Every row gives one point. A path goes straight from each point to the next, and from the last back to the first. The post is the endless flat space through its rows: a point in 2 columns, a line in 3, a plane in 4, and so on, so that a path can go around it. Count how often the path circles the post. Going back the other way cancels.

Post:
[[ 1.7 -1.1]]
Path (20 x 2):
[[ 1.2  6.0]
 [ 6.2  4.0]
 [ 5.9 -1.7]
 [ 3.1 -6.2]
 [ 0.1 -2.3]
 [-2.0  1.2]
 [-4.6  0.2]
 [ 0.5  4.2]
 [ 6.9  3.1]
 [ 3.7 -1.2]
 [ 1.2 -6.6]
 [-4.4 -4.1]
 [-0.2 -0.5]
 [ 2.3  3.4]
 [ 7.8  2.1]
 [ 6.4  2.4]
 [ 6.0 -4.2]
 [ 1.0 -4.5]
 [-0.4 -2.9]
 [-3.4 -0.9]]
Times around: 3

Post (3 x 4):
[[ 3.6  1.3 -2.2 -5.0]
 [ 2.4  1.0  1.5  1.6]
 [-4.1  5.2  1.3  4.9]]
Path:
[[ 0.2  0.4 -1.5  7.9]
 [-0.8 -1.9 -0.3  3.6]
 [-4.0  0.6  6.8  3.5]
 [ 2.8  2.5  3.2  1.7]
 [ 6.9  3.0  1.3  0.6]
 [ 2.3  1.5  3.5  1.1]
 [ 0.3  6.2 -0.4 -3.7]
 [ 6.3  0.9  3.7  3.9]
 [-2.3  5.8 -3.0  5.8]
 [-3.8  1.7 -0.6  0.6]
 [-1.2 -0.8  3.6  1.0]
 [ 6.7  2.3  4.1 -3.4]
 [-2.9  9.3 -1.0  4.4]
 [ 1.5  1.8 -6.6  0.0]
 [-0.9 -1.7 -0.3 -1.1]
 [-0.1  0.9  3.1  1.3]
 [ 2.8  4.6  5.7  4.4]
 [ 2.4  8.1 -3.6 -0.1]
 [ 2.3  0.4  0.8  6.0]
 [ 6.3 -2.4 -1.2 -1.0]
 [ 0.3  8.2 -2.7  5.8]
 [-2.4 10.4  3.2  9.1]]
Times around: 3
